Every row gives one point. Any point is a mix of the corners, with weights that add up to 1. It lies inside the corners' shape when no weight is negative. Say inside or outside, and name the corners with a negative weight.

Corners:
(1): [-0.17  0.13  0.95]
(2): [-0.42 -0.04  0.07]
(3): [ 0.08  0.20 -0.09]
(4): [ 0.57 -0.94 -0.57]
Points:
[ 0.26 -0.30 -0.39] -> outside (1)
[-0.15  0.41  0.32] -> outside (4)
[-0.16 -0.39  0.02] -> outside (3)
[ 0.24 -0.34  0.11] -> outside (2)
[-0.34 -0.04  0.11] -> inside

Corners:
(1): [-0.52  0.00  0.05 -0.06 -0.15 -0.63 -0.51 -0.48]
(2): [ 0.03 -0.10  0.36  0.43  0.46 -0.23 -0.13  0.62]
(3): [-0.55 -0.27 -0.18 -0.15 -0.09 -0.07  0.04  0.19]
(4): [ 0.18  0.49  1.03 -0.66  0.58  0.12  0.70 -0.21]
(5): [ 0.11  0.23  0.72 -0.54  0.23  0.62  0.11  0.35]
(6): [ 0.09 -0.17  0.21 -0.22 -0.50 -0.40  0.47  0.53]
(7): [ 0.36  1.01 -0.51  0.00 -0.02 -0.45 -0.06  0.41]
(8): [ 0.54 -0.12  0.19  0.76  0.60  0.29  0.24 -0.14]
(9): [-0.36 -0.15  0.34  0.65 -0.14  0.21  0.28  0.14]
Points:
[ 0.41  0.61  0.87 -0.75  0.39  0.16  0.41 -0.27] -> outside (2, 3, 9)
[-0.23  0.06  0.20 -0.05 -0.09 -0.07  0.12  0.30] -> outside (8)
[-0.21  0.03  1.13 -0.44  0.21 -0.01  0.41 -0.02] -> outside (3, 7, 8)
[-0.01 -0.38  0.31  0.18  0.20 -0.21  0.21  0.09] -> outside (5, 7, 9)
[ 0.12  0.23  0.26  0.03  0.10 -0.15  0.06  0.21] -> outside (3)
[ 0.01 -0.05  0.29  0.35  0.12  0.10  0.19  0.14] -> inside

Corners:
(1): [ 1.19 -0.19  0.09  0.04  0.50 -0.16 -1.87 -0.55  0.33 -0.19  0.22 -0.29]
(2): [ 0.41 -0.26 -0.01 -0.68  0.02 -1.70 -0.26  0.21  0.27 -0.23  0.30  0.17]
(3): [-0.04  0.20  0.09 -0.09  0.05  0.21  0.80 -0.53 -0.24 -0.29  0.04  0.07]
(4): [-0.36 -0.05  0.13  0.43 -0.38  0.33  0.33 -0.53  0.48 -0.08 -0.69  0.08]
(5): [-0.04  0.74 -0.25 -0.01 -0.10 -0.31  0.53  0.15 -0.09 -0.37 -0.15  0.45]
(6): [-0.31 -0.27 -0.24  0.20  0.42  0.34  0.10  0.10  0.12  0.58  0.18 -0.40]
(7): [-0.18 -0.09  0.05  0.12 -0.08 -0.40 -0.32 -0.02 -0.66 -0.30 -0.39  0.36]
(8): [-0.21  0.03 -0.11 -0.28 -0.42  0.35  0.70  0.22  0.17 -0.40 -0.11  0.44]
(9): [-0.18  0.04  0.11 -0.22  0.25  0.20 -1.08 -0.46  0.30  0.44  0.23 -0.44]
(10): [-0.35  0.05  0.06  0.12  0.45 -0.04  0.52 -0.07 -0.04 -0.10 -0.93  0.18]
(11): [-0.29  0.02  0.03 -0.11  0.23 -0.11  0.36  0.19  0.11 -0.38  0.28 -0.33]
(12): [-0.28 -0.22  0.55 -0.07 -0.03 -0.06 -0.29  0.03  0.31  0.43  0.20  0.11]
(13): [ 0.11 -0.21  0.17 -0.09 -0.36  0.39  0.00  0.07  0.28  0.34 -0.54 -0.39]
Points:
[ 0.10  0.03  0.09  0.01  0.01 -0.19  0.08 -0.10 -0.03 -0.30 -0.30  0.23] -> outside (6, 9)
[ 0.00  0.08  0.05 -0.07  0.14 -0.23 -0.37 -0.26  0.01 -0.08  0.24 -0.05] -> outside (8, 10, 13)
[-0.46  0.19 -0.27 -0.27 -0.28 -0.24  1.59  0.54 -0.27 -0.35 -0.26  0.39] -> outside (1, 4, 9, 12)
[ 0.13 -0.29  0.19 -0.19  0.13 -0.06 -0.53 -0.15  0.01  0.06  0.36 -0.21] -> outside (4, 5, 10)

Corners:
(1): [-0.11  0.63  0.78 -0.57 -0.12  0.43 -0.31  0.46 -0.20 -0.67  0.01  0.27
  0.60  0.06 -0.63 -0.23  0.46 -0.55 -0.74 -0.41]
(2): [ 0.51 -0.38 -0.46 -0.15  0.25  0.10  0.67 -0.07  0.17 -0.62  0.25  0.78
 -0.08  0.30 -0.39  0.22 -0.42 -0.39 -0.12 -0.59]
(3): [-0.14 -0.50 -0.13 -0.58  0.48 -0.71 -0.52 -0.37 -0.53 -0.54  0.10  0.46
  0.51  0.37  0.10 -0.31 -0.83  0.32  0.35  0.11]
(4): [ 0.62 -0.27  0.01 -0.70 -0.13 -0.11  0.25  0.17  0.18 -0.38 -0.52  0.32
 -0.59 -0.59 -0.41 -0.15 -0.62  0.25  0.08 -0.74]
(5): [ 0.32  0.25  0.40  0.45 -0.29  0.36  0.24 -0.58  0.29  0.20 -0.19  0.11
 -0.61  0.36 -0.11  0.32  0.45  0.23  0.16  0.47]
(6): [-0.41  0.31 -0.54 -0.35  0.04  0.57 -0.40  0.01  0.52 -0.20 -0.32 -0.34
  0.32 -0.51 -0.65 -0.52 -0.70  0.24 -0.25 -0.10]
(7): [-0.51 -0.15  0.29 -0.22 -0.08 -0.16 -0.22 -0.72 -0.21  0.11  0.76  0.09
 -0.69  0.08 -0.39  0.65  0.18 -0.39 -0.87  0.32]
(8): [ 0.15  0.80  0.03  0.08 -0.13  0.43 -0.78 -0.14  0.32 -0.02  0.91 -0.44
 -0.41  0.79  0.22  0.64  0.20 -0.10 -0.43  0.25]
(9): [-0.53 -0.62 -0.58  0.04  0.51 -0.32 -0.16  0.53  0.14  0.63 -0.62 -0.38
  0.15 -0.07 -0.07  0.36 -0.48  0.86  0.23  0.23]
(10): [ 0.67 -0.23  0.25  0.52  0.26 -0.62 -0.52  0.42 -0.14 -0.46 -0.12 -0.17
 -0.65 -0.47  0.10  0.08  0.50 -0.21  0.58 -0.57]
(11): [-0.13  0.43 -0.36  0.34 -0.26  0.12 -0.33  0.84 -0.29  0.65 -0.01 -0.04
  0.43  0.40  0.04 -0.41  0.27 -0.08  0.44 -0.23]
(12): [-0.12 -0.26  0.45  0.53 -0.51 -0.30 -0.51  0.13 -0.24 -0.21 -0.57 -0.22
 -0.44 -0.55  0.10  0.50 -0.21  0.56 -0.38  0.18]
(13): [ 0.01  0.04 -0.59  0.03 -0.26 -0.64 -0.32  0.17  0.41 -0.17  0.06 -0.26
  0.13  0.13 -0.62 -0.15 -0.16  0.88 -0.13  0.33]
(14): [ 0.13  0.10 -0.11  0.22 -0.27 -0.29 -0.40 -0.34 -0.01 -0.28  0.12  0.11
 -0.04  0.31 -0.60  0.40  0.57  0.07 -0.25 -0.83]
(15): [ 0.72  0.13 -0.20 -0.74 -0.02  0.42 -0.27  0.29 -0.65 -0.72 -0.36 -0.51
  0.45 -0.62 -0.55  0.06 -0.74 -0.20  0.52 -0.68]
(16): [ 0.71 -0.17 -0.85 -0.24 -0.01 -0.15 -0.83  0.54  0.14  1.04  0.27  0.33
  0.45 -0.26 -0.02 -0.07  0.27  0.92  0.46  0.03]
(17): [-0.26  0.59 -0.60  0.59  0.58 -0.21  0.35  0.20 -0.40 -0.29 -0.58 -0.11
 -0.46 -0.30  0.35 -0.22  0.42  0.31 -0.58 -0.10]
(18): [ 0.43 -0.06 -0.52  0.77 -0.19 -0.66 -0.05 -0.18  0.06  0.46 -0.55  0.31
 -0.37  0.62 -0.41 -0.09  0.30  0.04 -0.26  0.36]
(19): [ 0.30  0.13  0.38 -0.38  0.01  0.27  0.00  0.39  0.57  0.68  0.97  0.00
  0.34 -0.37 -0.85  0.47 -0.40  0.05 -0.70 -0.72]
(20): [ 0.27 -0.21  0.20 -0.24  0.00 -0.20 -0.10  0.16  0.91  0.21  0.83 -0.33
  0.46  0.18  0.22  0.38  0.61 -0.49 -1.00 -0.94]
(21): [-0.46  0.84 -0.80 -0.06 -0.47 -0.30 -0.57  0.00  0.80  0.48  0.00 -0.48
 -0.26 -0.34 -0.23  0.68 -0.47 -0.23 -0.04  0.42]
Points:
[ 0.07  0.07  0.03 -0.05 -0.06 -0.05 -0.12 -0.07  0.10 -0.08  0.05 -0.02
 -0.13  0.04 -0.27  0.18 -0.08  0.02 -0.18 -0.14] -> outside (16)
[ 0.21 -0.09  0.04 -0.51  0.14  0.06 -0.25  0.19 -0.45 -0.52  0.23  0.15
  0.05 -0.25 -0.27 -0.12 -0.46 -0.06 -0.06 -0.34] -> outside (5, 9, 14, 18, 20, 21)
[ 0.01  0.20 -0.27 -0.06 -0.08  0.02 -0.23  0.32  0.07  0.01 -0.13 -0.06
 -0.01 -0.15 -0.45  0.09 -0.09  0.09 -0.17 -0.19] -> outside (3, 5, 20)
[ 0.18 -0.07 -0.12  0.00  0.10 -0.12 -0.14  0.14 -0.21 -0.21 -0.07  0.19
 -0.12 -0.02 -0.34 -0.01 -0.07  0.17 -0.09 -0.25] -> outside (5, 20, 21)
[ 0.09  0.07 -0.26 -0.06  0.07 -0.14 -0.19  0.03  0.08 -0.05 -0.03  0.03
 -0.01  0.02 -0.25 -0.01 -0.05  0.09 -0.10 -0.20] -> outside (12)
[ 0.00 -0.01 -0.13 -0.07 -0.08 -0.16 -0.08  0.17  0.01  0.08 -0.11  0.12
  0.10 -0.03 -0.30  0.10 -0.06  0.16 -0.23 -0.13] -> outside (6, 8, 10)
[ 0.12  0.10 -0.18  0.04 -0.10 -0.10 -0.27  0.02  0.07  0.01  0.00  0.05
 -0.02  0.09 -0.33  0.10  0.10  0.08 -0.16 -0.22] -> inside
[ 0.06 -0.02  0.14 -0.23 -0.14  0.06 -0.06  0.02  0.13 -0.16  0.18  0.08
  0.15  0.23 -0.53  0.08 -0.13  0.07 -0.36 -0.19] -> outside (10, 16, 17, 21)

Corners:
(1): [ 0.72  0.08 -0.22  0.30 -0.17 -0.32  0.20 -0.09 -0.07  0.40  0.55  0.25
  0.05 -0.36  0.05  0.02 -0.47  0.44  0.00  0.28]
(2): [-0.23  0.32  0.13 -0.06  0.01 -0.05  0.42 -0.07 -0.11  0.67 -0.02 -0.01
  0.65 -0.12  0.28 -0.35 -0.07  0.54 -0.38  0.03]
(3): [ 0.11 -0.41  0.33 -0.27 -0.34  0.73 -0.02  0.14 -0.26  0.33 -0.40 -0.73
 -0.96 -0.38 -0.63  0.32 -0.16 -0.39  0.30  0.02]
(4): [ 0.64  0.62 -0.21 -0.43  0.08 -0.10  0.22 -0.28  0.02 -0.48 -0.02  0.28
  0.64 -0.49 -0.39 -0.24 -0.23  0.70  0.33  0.00]
(5): [-0.19 -0.47 -0.13 -0.42  0.02  0.58 -0.32  0.01  0.04  0.17 -0.22 -0.09
 -0.34 -0.33 -0.85 -0.38  0.85 -0.27  0.70  0.58]
(6): [-0.25 -0.14 -0.32 -0.03 -0.24  0.54  0.72 -0.10 -0.34 -0.14 -0.16  0.24
 -0.47  0.04 -0.91 -0.11 -0.09 -0.84  0.89  0.33]
(7): [ 0.19 -0.20 -0.20  0.00 -0.12 -0.02  0.47  0.44 -0.15  0.51 -0.47 -0.04
 -0.20  0.08 -0.31  0.21  1.03 -0.56  0.74  0.37]
(8): [ 0.41  0.23 -0.22  0.01 -0.10  0.24  0.23 -0.23 -0.15  0.09  0.07  0.55
  0.43 -0.08  0.00  0.13 -0.13  0.42 -0.54 -0.19]
(9): [-0.21  0.28 -0.49 -0.10  0.34  0.39  0.32 -0.03 -0.51 -0.18 -0.60 -0.23
 -0.82 -0.62 -0.56  0.20  1.03 -0.18  0.65  0.63]
(10): [ 0.19  0.62 -0.48  0.03 -0.62 -0.03  0.57 -0.35  0.38 -0.33  0.24 -0.31
  0.30  0.26  0.32 -0.26 -0.06  0.49 -0.10 -0.17]
(11): [ 0.49  1.23  0.28  0.37 -0.20  0.14  0.28 -0.21 -0.02  0.20  0.29  0.36
  0.24  0.08  0.63 -0.36 -1.08  0.54 -0.19 -0.63]
(12): [-0.33  0.50 -0.01 -1.04  0.06 -0.77 -0.57 -0.25  0.74  0.50  0.38  0.31
 -0.49  0.96  0.39  0.41 -0.76 -0.31 -0.02 -0.50]
(13): [-0.65 -0.44 -0.66 -0.34  0.28 -0.36 -0.53  0.04  0.33  0.25 -0.13 -0.16
 -0.20  0.40  0.60  0.47 -0.05 -0.70 -0.44 -1.08]
(14): [ 0.39  0.97 -0.16  0.32  0.05 -0.10  0.39  0.28  0.00  0.15 -0.09  0.49
  0.03  0.38 -0.44 -0.51 -0.65  0.77 -0.20 -0.33]
(15): [ 0.13  0.63 -0.06  0.40 -0.52 -0.31  0.34  0.30  0.10 -0.54  0.01  0.38
  0.73  0.16  0.27 -0.33 -0.45  0.45 -0.49  0.30]
(16): [ 0.05 -0.07  0.00 -0.08  0.53  0.73  0.44  0.31  0.04  0.00 -0.03 -0.44
 -0.28 -0.34 -0.93  0.23  0.47 -0.06  0.88  0.52]
(17): [-0.47  0.04 -0.38 -0.16 -0.01 -0.59 -1.12 -0.33 -0.03  0.86  0.47 -0.07
 -0.38  0.83  0.56  0.68 -0.79 -0.07  0.16 -0.54]
(18): [ 0.33 -0.54  0.34 -0.46  0.39 -0.01  0.58 -0.35 -0.56 -0.01 -0.18  0.07
 -0.75 -0.12  0.04 -0.15  0.14 -0.35  0.69  0.72]
(19): [-0.11 -0.44  0.40 -0.50  0.21  0.41 -0.10 -0.06 -0.83  0.39  0.34 -0.48
 -0.82 -0.55 -1.02 -0.17  0.24 -0.28  0.55  0.22]
(20): [-0.01  0.54  0.19  0.23 -0.06 -0.03  0.32 -0.47  0.05 -0.19  0.01  0.47
  0.02 -0.46 -0.13 -0.29 -0.08  0.86  0.18 -0.11]
(21): [ 0.14  0.52  0.04  0.23  0.24 -0.89 -0.99 -0.69  0.48  0.52  0.09 -0.25
  0.13  0.40  0.24  0.46 -0.39 -0.02 -0.88 -0.55]
Points:
[ 0.16  0.04 -0.05 -0.12  0.05  0.17  0.20 -0.05 -0.10  0.12 -0.05  0.00
 -0.15 -0.11 -0.24  0.07  0.03  0.01  0.22  0.10] -> inside
[ 0.07  0.16 -0.09  0.13 -0.08  0.03  0.24 -0.06 -0.16  0.22 -0.06  0.01
 -0.07 -0.04 -0.07  0.04  0.05  0.06  0.09  0.03] -> outside (4, 5, 12)
[ 0.26  0.37  0.06  0.10  0.00  0.34  0.70  0.17 -0.23 -0.22 -0.22 -0.01
  0.16 -0.32 -0.20 -0.24  0.09  0.37  0.07  0.14] -> outside (1, 5, 6, 12, 17, 21)
[ 0.02 -0.08  0.00 -0.07 -0.16  0.40  0.47  0.02 -0.30  0.03 -0.09  0.01
  0.08 -0.22 -0.26 -0.20  0.15 -0.01  0.34  0.20] -> outside (1, 9, 12, 14, 21)
[ 0.37  0.30  0.11  0.03 -0.14  0.36  0.57  0.17 -0.22 -0.11 -0.10  0.12
 -0.23 -0.33 -0.36 -0.23  0.28  0.27  0.31  0.46] -> outside (2, 4, 6, 13, 17, 21)
[ 0.10  0.28 -0.10 -0.21  0.04 -0.29 -0.12 -0.15  0.27  0.16  0.06  0.06
  0.15  0.14  0.17  0.00 -0.29  0.18 -0.04 -0.27] -> outside (6, 8, 9, 19)
[-0.11  0.18 -0.07  0.02  0.07  0.24  0.19 -0.08 -0.20  0.06 -0.10 -0.07
 -0.24 -0.07 -0.27 -0.12 -0.01  0.09  0.09  0.01] -> outside (1, 4, 7, 12)
[ 0.08  0.21 -0.04  0.02 -0.09  0.09  0.29 -0.04 -0.05  0.05 -0.01  0.08
 -0.06 -0.06 -0.14 -0.13 -0.03  0.13 -0.01  0.03] -> outside (4, 17)

Corners:
(1): [-0.09  0.02  0.49  0.57  0.16 -0.01  0.35 -0.38 -0.47  0.27  0.30  0.49
  0.19 -0.03 -0.39 -0.95 -0.25  0.60 -0.55 -0.98]
(2): [ 0.16  0.71 -0.14 -0.28  0.32  0.81 -0.31  0.29  0.51  0.09 -0.10 -0.05
 -0.07  0.24 -0.31  0.45  0.16  0.03  0.07  1.09]
(3): [ 0.04 -0.36 -0.43  0.14 -0.09 -0.45  0.22 -0.10  0.45 -0.68 -0.07  0.22
 -0.16  0.01 -1.37  0.06  0.50 -0.90  0.51  1.06]
(4): [ 0.22  0.05  0.14 -0.85  0.38  0.37  0.02  0.84  0.34  0.05  0.49 -0.40
 -0.19 -0.02 -0.03  0.54 -0.09 -0.05 -0.32  0.29]
(5): [-0.12  0.14 -0.35 -0.36  0.26  0.39 -0.47  0.74  0.21 -0.40 -0.01 -0.34
  0.26  0.21 -0.32  0.50  0.07 -0.32 -0.31 -0.17]
(6): [ 0.27 -0.48 -0.43  0.08 -0.20 -0.38  0.11 -0.36  0.44 -0.43 -0.56  0.54
 -0.39 -0.78 -0.63 -0.35  0.40 -0.89  1.70  0.45]
(7): [ 0.03 -0.54  0.02 -0.32  0.17 -0.05  0.36 -0.78  0.03  0.15  0.73  0.57
 -0.07  0.21  0.29 -0.95 -0.45 -0.46 -0.49 -0.98]
(8): [ 0.07 -0.67 -0.03  0.77  0.03 -0.27 -0.26 -0.16 -0.40 -0.08 -0.43  0.26
  0.48 -0.16 -0.63 -0.02  0.09 -0.02  0.42  0.43]
(9): [ 0.17  0.50 -0.48  0.13 -0.11  0.20 -0.59  0.87  0.16 -0.20  0.54  0.02
  0.00 -0.02  0.02  0.18 -0.51  0.41  0.01  0.40]
(10): [ 0.23  0.34  0.52  0.46 -0.32  0.17  0.08  0.08 -0.27 -0.16  0.29  0.05
  0.60 -0.11 -0.03 -0.36 -0.48 -0.01 -0.34 -0.50]
(11): [ 0.02 -0.17  0.30 -0.26  0.72  0.32  0.15  0.86 -0.13 -0.46  0.11 -0.09
  0.04  0.43  0.32  0.24  0.23  0.20 -0.52  0.44]
(12): [ 0.04 -0.10 -0.12  0.28  0.41 -0.05  0.09 -0.07 -0.34 -0.39  0.19 -0.58
  0.71  0.05  0.02 -0.60 -0.11 -0.15 -0.03 -0.45]
(13): [-0.07  0.29  0.12 -0.37  0.20  0.61 -0.39  0.43 -0.16 -0.02  0.05 -0.30
 -0.44  0.32 -0.29  0.26  0.02 -0.07 -0.28  0.63]
(14): [-0.09 -0.33  0.56 -0.15  0.13 -0.31  0.00  0.19 -0.09  0.18 -0.04  0.38
  0.48 -0.63 -0.32 -0.92 -0.29 -0.37  0.39 -0.19]
(15): [ 0.11  0.32  0.21  0.65  0.21 -0.71  0.24 -0.41 -0.66 -0.04  0.46  0.71
  0.23  0.18 -0.34 -0.53 -0.61 -0.18  0.20 -0.96]
(16): [-0.23  0.20  0.14 -0.09 -0.47 -0.70 -0.04 -0.36 -0.45  0.73  0.36  0.93
  0.48  0.03 -0.32 -0.94 -0.01  0.36  0.09 -0.74]
(17): [ 0.69 -0.50 -0.57  0.43  0.27 -0.05 -0.01 -0.23  0.24 -0.19 -0.36  0.18
 -0.26  0.39 -0.60 -0.52 -0.01 -0.71  0.99  0.08]
(18): [ 0.63  0.09 -0.20  0.60  0.02 -0.67  0.29  0.11  0.26 -0.57 -0.81  0.30
 -0.35 -0.47 -0.71  0.09  0.06 -0.70  0.38  1.14]
(19): [-0.29  0.06 -0.01  0.74 -0.09 -0.04  0.08 -0.03 -0.26  0.49  1.04  0.39
  0.20  0.11 -0.05 -0.70 -0.17  0.00 -0.57 -0.87]
(20): [ 0.28 -0.20  0.08  0.51 -0.34 -0.29 -0.38 -0.41  0.78  0.14 -0.43  0.30
 -0.08  0.02 -0.54 -0.24 -0.22 -0.22  0.76  0.59]
(21): [-0.02  0.06 -0.06 -0.18 -0.06  0.35 -0.05  0.66  0.25  0.15 -0.09  0.00
  0.04  0.27  0.15  0.20 -0.73  0.01  0.21  0.37]
Points:
[ 0.13 -0.10  0.13  0.25 -0.01 -0.24  0.03  0.12 -0.06 -0.02  0.01  0.36
 -0.02 -0.03 -0.35 -0.29 -0.16 -0.13  0.29  0.14] -> outside (2, 5, 7, 12)
[ 0.03  0.15  0.03 -0.08  0.04  0.22 -0.15  0.30  0.12  0.02  0.15  0.02
  0.15  0.11 -0.22 -0.12 -0.06  0.02  0.03  0.11] -> outside (7, 8, 15, 18)
[ 0.09  0.01  0.15  0.11  0.10  0.09 -0.05  0.01 -0.09  0.15  0.21  0.20
  0.09  0.06 -0.13 -0.41 -0.24  0.05  0.07 -0.19] -> outside (3, 5, 18)
[ 0.10  0.00  0.03  0.07  0.12  0.03 -0.04  0.10 -0.04  0.02  0.20  0.15
  0.14  0.04 -0.06 -0.30 -0.27 -0.08  0.01 -0.17] -> outside (3)
[ 0.06 -0.03  0.10 -0.02  0.20  0.10 -0.06  0.28 -0.01 -0.12  0.07  0.07
  0.03  0.09 -0.17 -0.11 -0.05 -0.10 -0.03  0.20] -> inside
[ 0.05 -0.02  0.09  0.02  0.22  0.10  0.07  0.14 -0.11 -0.02  0.12  0.10
  0.11  0.22 -0.20 -0.15 -0.15 -0.14 -0.20  0.01] -> outside (6, 9, 20)

Corners:
(1): [-0.16 -0.40 -0.01 -0.14 -0.04  0.08  0.18 -0.03  0.20 -0.12 -0.14  0.25
 -0.42  0.51  1.04 -0.51  1.15 -0.93  0.18  0.23]
(2): [-0.55 -0.03  0.28 -0.12 -0.20 -0.27  0.51 -0.60 -0.10  0.68 -0.70  0.44
  0.40  0.27 -0.04  0.76 -0.46  0.11 -0.36  0.04]
(3): [ 0.44  0.04 -0.11 -0.06 -0.17  0.18 -0.24  0.33  0.12 -0.42 -0.42 -0.21
 -0.24  0.33  0.46 -0.24  0.31 -0.56  0.05  0.65]
(4): [ 0.20 -0.25 -0.14 -0.02 -0.60  0.50 -0.03  0.46 -0.42 -0.03  0.16 -0.32
 -0.21  0.37  0.69 -0.22  0.19 -0.29 -0.07  0.35]
(5): [ 0.18 -0.14 -0.43  0.14 -0.76  0.21 -0.18 -0.39 -0.26  0.03 -0.01  0.12
  0.19  0.30 -0.53  0.02  0.09 -0.22 -0.46  0.01]
(6): [ 0.20 -0.22 -0.25 -0.41 -0.28  1.15 -0.78  0.00  0.18 -0.23  0.30 -0.14
  0.22  0.36 -0.10 -0.30  0.32  0.41 -0.31  0.56]
(7): [ 0.38 -0.28  0.18 -0.62 -0.51  0.31 -0.71  0.34 -0.20 -0.46  0.61 -0.13
  0.26  0.21  0.20  0.34  0.49 -0.33  0.05  0.06]
(8): [-0.36 -0.27  0.74 -0.32  0.07  0.09  0.47 -0.09  0.26  0.22 -0.48  0.76
 -0.41  0.35  0.41 -0.78  0.75 -0.58  0.40 -0.22]
(9): [-0.39 -0.25 -0.11 -0.55  0.02 -0.53 -0.01  0.11 -0.06  0.32 -0.15 -0.22
  0.61  0.20 -0.50  0.12  0.10  0.19 -0.41 -0.27]
(10): [-0.54  0.52 -0.52 -0.03 -0.52 -0.15 -0.14 -0.81 -0.42  0.06 -0.01  0.33
  0.12 -0.07 -0.19  0.09 -0.10  0.65 -0.55  0.20]
(11): [-0.10 -0.26 -0.33  0.07 -0.47  0.22  0.46 -0.28  0.17  0.02 -0.94 -0.37
  0.85  0.03  0.12  0.57 -0.51  0.02 -0.56 -0.62]
(12): [-0.07 -0.54 -0.17 -0.27 -0.35 -0.18  0.29  0.49  0.59 -0.30 -0.68  0.17
  0.69  0.20  0.08  0.55 -0.18  0.30 -0.23  0.09]
(13): [ 0.39 -0.17 -0.10  0.33 -0.31  0.30 -0.58  0.03 -0.08 -0.13  0.56 -0.17
 -0.35  0.39  0.69 -0.16  0.15  0.10 -0.56  0.15]
(14): [ 0.34 -0.22  0.25 -0.02 -0.38  0.40  0.10 -0.25 -0.19  0.06  0.37 -0.41
  0.34  0.26 -0.42  0.04  0.06  0.47 -0.35  0.71]
(15): [-0.86 -0.41  0.39  0.21  0.01 -0.41  0.46  0.01  0.36  0.45 -0.07  0.82
  0.21 -0.20  0.84 -1.06  0.70 -1.54 -0.04 -0.47]
(16): [-0.44 -0.45 -0.39  0.13  0.21 -0.07  0.51 -0.21 -0.08  0.39 -0.22  0.44
  0.23 -0.65 -0.58  0.76 -0.11  0.39 -0.70 -0.08]
(17): [-0.39 -0.62 -0.07  0.14 -0.04  0.10 -0.26 -0.85 -0.72  0.30 -0.17  0.75
  0.40 -0.45 -0.38  0.00 -0.27  0.01 -0.04  0.22]
(18): [ 0.65  0.14 -0.21 -0.10 -0.34  0.89 -0.54 -0.20 -0.89 -0.40  0.17  0.57
 -0.15  0.49  0.47 -0.13  0.57  0.03 -0.29  0.42]
(19): [-0.50  0.12  0.16  0.41 -0.07 -0.25  0.41 -0.55 -0.04  0.76 -0.12  0.99
  0.03  0.05  0.50 -0.53  0.43 -0.76  0.57 -0.33]
(20): [-0.81  0.03  0.24  0.55  0.10 -0.07  0.10 -0.03  0.02 -0.14 -0.35  0.53
  0.07  0.27  0.10 -0.20  0.42 -0.70  0.63  0.14]
(21): [ 0.34 -0.16 -0.11  0.21 -0.70  0.36 -1.13 -0.21 -0.76  0.12 -0.13 -0.11
  0.16 -0.18  0.01  0.28  0.52  0.37 -0.42  0.65]
Points:
[ 0.07 -0.12 -0.16 -0.10 -0.30  0.21 -0.21 -0.11 -0.06 -0.04  0.05  0.10
  0.10  0.13  0.12 -0.06  0.34  0.03 -0.37  0.11] -> outside (2, 4, 17, 20)
[ 0.00 -0.17  0.00  0.06 -0.27  0.16 -0.20 -0.11 -0.11  0.05  0.00  0.11
  0.01  0.21  0.26 -0.05  0.22 -0.06 -0.26  0.11] -> inside
[-0.23 -0.20 -0.11  0.02 -0.29 -0.22  0.13 -0.27 -0.19  0.33 -0.21 -0.05
  0.47 -0.18 -0.14  0.48 -0.32  0.31 -0.51  0.02] -> outside (1, 5, 6, 8, 18, 20)
[-0.14 -0.13  0.02 -0.05 -0.24  0.12  0.04 -0.30 -0.20  0.18 -0.23  0.34
  0.17  0.19  0.09  0.12  0.09 -0.07 -0.20  0.12] -> inside
[ 0.03 -0.04 -0.03  0.11 -0.31  0.41 -0.15 -0.27 -0.33  0.01  0.06  0.26
  0.07  0.08  0.08 -0.22  0.28 -0.16 -0.05  0.29] -> outside (1, 2, 9, 12, 13)
